Each row is a point. The ring and each string are closed loops that go straight from each point to the next, and from the last back to the first. Before rounding, they use only three directions, however many columns there are. Count how often each string passes through the ring. Passing back the other way cancels.
In the rows, 128 means zero.

Ring:
[[140 178 140 136]
 [122 178 114 126]
 [104 150 102 111]
 [ 98 131 107 107]
 [ 96 109 135 113]
 [114 110 159 123]
 [132 124 166 130]
 [146 160 156 136]]
String (22 x 4):
[[137 106 158 117]
 [136 101 173 123]
 [124 114 190 140]
 [151 108 178 125]
 [153 120 153 117]
 [141 133 145 121]
 [166 132 156 121]
 [164 159 178 144]
 [136 177 175 155]
 [131 171 162 146]
 [158 178 166 147]
 [171 166 157 135]
 [161 172 166 144]
 [138 176 175 154]
 [121 159 158 141]
 [133 139 140 121]
 [149 129 149 119]
 [132 134 143 121]
 [116 139 163 137]
 [113 131 175 140]
 [113 135 158 133]
 [134 124 137 114]]
Times through: 1
String (26 x 4):
[[142 194 163 154]
 [161 169 153 136]
 [160 148 141 121]
 [153 146 141 121]
 [152 147 142 123]
 [126 149 141 127]
 [117 168 153 143]
 [142 194 164 155]
 [154 188 149 143]
 [126 200 152 154]
 [120 199 145 151]
 [133 204 132 144]
 [143 185 117 127]
 [133 195 114 131]
 [145 169 105 114]
 [135 148 119 114]
 [113 171 126 131]
 [103 188 127 140]
 [116 210 107 136]
 [136 181 109 122]
 [142 154 117 114]
 [148 173 115 120]
 [151 178 121 124]
 [144 161 129 122]
 [124 147 135 124]
 [125 174 148 142]]
Times through: 3
